Rows are points. A path goes straight from each point to the next, and from the last back to the first. The post is the endless flat space through its rows: a point in 2 columns, a line in 3, a plane in 4, and so on, so that a path can go around it. How many times does the path go around the post? Going back the other way cancels.

Post, 2 rows:
[[-68   8   0]
 [ 27  27   5]]
Path (19 x 3):
[[ -11  -11   -6]
 [-104    7  -34]
 [  -7   44   -2]
 [  27   54    1]
 [ -54    7  -50]
 [  -5   -3   -8]
 [ -87  -22   13]
 [ -46    9   26]
 [ -16  -19    5]
 [ -17  -51  -30]
 [  34   28  -26]
 [ -14   90  -12]
 [-119   41   38]
 [  37   29   42]
 [ -20   -8    9]
 [ -61  -24   -4]
 [  -6   -6   51]
 [ -43   22   33]
 [ -14  -32   27]]
Times around: 1

Post, 5 rows:
[[ 62  19  -6  18  21  24]
 [  0   6  -3 -22 -27  22]
 [-28   1  -4  -3   8  47]
 [-89 -26  72 -24  69 -54]
 [ 25   8  -5  37 -24  38]]
Path, 18 rows:
[[ -17   18  -12   -6   40   16]
 [   2   36    7  -85   53   20]
 [  15    4   24    2    2   16]
 [  -8   24   51   -2   21   64]
 [  52   46   14  -39   98   20]
 [-104  -29   72  -74   60    0]
 [ -25    2   46   37   23   18]
 [ -58   26   77  -32   42    1]
 [  48   21    6   35    6   86]
 [ -15  -39   -3   90    5   46]
 [ -23  -11   -1   -4   25   10]
 [ -49   18   11  -14   93  -13]
 [  73   42    7   -2   34   29]
 [ -23   27   15   26   11   29]
 [  48   37   16  -24   24   18]
 [  38   -6   39    0  -62    4]
 [  69   -3  -13   66  -11   51]
 [ -61  -31    8    7   -2  -12]]
Times around: 2

Post:
[[ 50  21  78  10 -39 -14 -24 -23]
 [-61  28  -3   9  21  -7  17  45]
 [-66  -3  29 -13  27  14  20  52]
 [  3 -16  29  58   9  -9 -10 -52]
 [ 19  36  15 -36 -32  11  -8 -10]
 [-19  14  -6   0  22  25  -8  46]
 [-30 -20 -23  64 -24  20   3  -2]]
Path:
[[-38 -31  54 -22  -2  39  28   1]
 [-55  44 109 -12  16  -9   4  31]
 [-29  -3 -69 121  56   1 -42 -20]
 [-21  23  35  -5   9  53   6  30]
 [-54   5  66  32 -60  -9  31  -2]
 [-26 -25   6   0  20  96  -9  66]
 [ 10   2  -1  35  36  20 -13  42]
 [-15  15  16  45 -35  16  11  77]
 [-24 -14  66  79 -33 -15  11 -45]
 [  3  36 -36  34  -8   1 -31   9]
 [-60  -6   2  44  -1 -22   3 -22]
 [-28 -27   8  66 -18  52 -16  56]
 [ -7  37 -17 -10  52  42 -22  23]
 [ -8   0  15   4 -10  25 -35 -12]
 [-36  30 -26 -56  38  -4  -3  62]
 [  5  34  18   8 -27 -17   8  37]
 [ 10 -15 -21  56 -40 -11   4 -10]
 [-34 -29  -1  11 -15  -9  -4  20]
 [  0  -9   0 -22  17  -7  24 -15]
 [  8  54  54 -21  -7  -4  29 -15]
 [-60  51 -34  22  24  -2   5  37]
 [-30  35 -51  39  -8 -21 -23  51]
 [ 67 -21  72 -51 -51  22 -27  41]]
Times around: 2

Post (8 x 9):
[[  5  -5  27   9  -2  40  10   0  -1]
 [  2 -11   1  35  10  -8  26 -11 -17]
 [ 16  48  -4 -31  55  -4 -34  58  24]
 [-19  16  24 -24  -8 -20 -15  -3  -5]
 [-22  22 -17 -48  17 -43  38  22  13]
 [  4 -19  -3  38 -22  16  11  29 -25]
 [-19 -17 -24  48   0  44  11 -13 -34]
 [ 27 -21  -8  18  -9  37   4 -15 -37]]
Path:
[[ 20 -19  13 -15  -7   1  -8  -9 -23]
 [-15   5 -12   4  31   9 -17  47 -47]
 [  1  11  37  22   4  59  45   5  -7]
 [-45   4 -31  23 -33 -10  47 -20 -30]
 [-13   0 -39  69  36  16  17 -28  20]
 [  6 -18 -32  -3  25   2 -39  35 -21]
 [  7  -5 121  36 -12 -70  -6  35  -2]
 [-39  32 -29  52  30  -6  14  39  -7]
 [ 40  34  21 -79  -5 -20  23  36  48]
 [-27   7   6 -11 -10  10   5  28  27]
 [ -5   7 -58  12 -19  61  43  48 -14]
 [ 42  39  17 -23  17  -4 -11  88   8]
 [-31   3   8 -16  27  17 -33 -31 -38]
 [-46 -21   3 -28  -2   1  54 -16 -29]
 [-14  31 -58  22  18  70 -11   2 -66]
 [-24  43  21 -74 -41 -23  -6  27 -34]
 [-20  -9  31 -46   2   9 -10   0 -33]
 [-21 -42 -14  21  -9  -6  42 -58 -13]
 [ 28 -11  17 -22 -21  44  46  42  27]
 [-18 -11 -35 -47 -14  -1 -55 -28 -26]
 [-20 -19 -27  13  -2  24  -5  64 -52]
 [ 12  16 -45   4  23  48  24  -5 -55]
 [ 15   8 -39  51 -16  32  11 -55 -54]
 [ 50 -46  27  53 -37  42  -2  15   3]]
Times around: 2

Post (11 x 12):
[[ 12  38  14 -18 -62  30  23 -32  25 -48 -31 -36]
 [ 29  20 -16   4 -16   0   5  33 -53  26  56 -28]
 [ 34 -23 -33  -1  -8 -46  19  27 -63  -9 -27  14]
 [-56  11   0   5  -1 -18   7  44  35  -4 -26  39]
 [ -5 -35 -27  -3  -5  35  -5  10 -14 -34   1   8]
 [ -2   2 -90 -56  22   3  22 -18  -2  -4  -5  11]
 [  0 -82  33  37  -2   5  25 -41 -65  83  11 -35]
 [-48  -4  20  11  48  14  48  13  21  -7  -3  30]
 [ 20   8 -40   6  41  94 -28  50  66 -27  16 -19]
 [ 10  25 -26 -39  26   7 -26  89  16 -24  25  -6]
 [ 42  -2  54  12  27 -44  -6 -22 -75  52  22  48]]
Path (27 x 12):
[[-30  13 -68 -43  -3  25  24 -17  58  22 -20  37]
 [  8  23 -60 -41  10  96   5 -19  14  10  -1 -36]
 [ 22 -50 -48  -7  77 -22  14  69 -63 -57 -47   9]
 [  0  -2 -21  19 -37   5 -13 -33 -11  47  30 -30]
 [-19   0 -70  40  11  14  10  50  14 -19  11  44]
 [-17 -18 -10 -20  35  -2 -18   3  27  69 -23  55]
 [-49 -52  31  44 -39  34  37 -62 -40  68 -50 -27]
 [ 13  17 -24 -12 -51 -16  29 -15 -76 -74  -4   4]
 [  5 -90  78  -4  79  -2  -8 -29 -49   7  10 -25]
 [ 32 -38 -63 -47  61   7 -44  36 -29  44 -12 -13]
 [ 24  -2 -80 -35  32  57  39  52 -65   4  66   2]
 [ 42 -10  31   7  -6  14  14  -9   4  15  15   5]
 [ 41   0  47  -4 -13 -71 -47  10 -42  72  63  13]
 [-19  31  20  20  42   1  -2  -1 -42  23  66  33]
 [-64  11  18 -20 -18  48 -33 -78  15  76  34  14]
 [-52 -62 -60 -31  16  63  14  -9   0  21  16  47]
 [ 14  10  -2 -12  26  26 -36  83  46   9  58  54]
 [-29 -53 -47  19  -1   1   6  49 -30  17  63 -31]
 [-47  15  12 -31 -22  36  25 -83 -27 -17  51 -36]
 [-65  21 -33 -87  56  84 -11  59  50 -58   0  11]
 [-18 -39  16 -68  79 -58 -53  46  12  87 -22 108]
 [-28 -59  -4 -17  45   4  18  29  54 -32 -55  61]
 [  5 -45   5  44 -23 -33 -25  62 -38 -29 -15   8]
 [-37   4  20  -9  54 -38 -24   5  57  18 -67  59]
 [ -9  23 -46  21 -15  62  51 -19 -31  53  -9 -61]
 [ 13 -50  78  30 -32 -28   2  -2 -81  65  -7  50]
 [-11  18 -13  -4 -13 -13  38  47   8 -47  21  37]]
Times around: 2
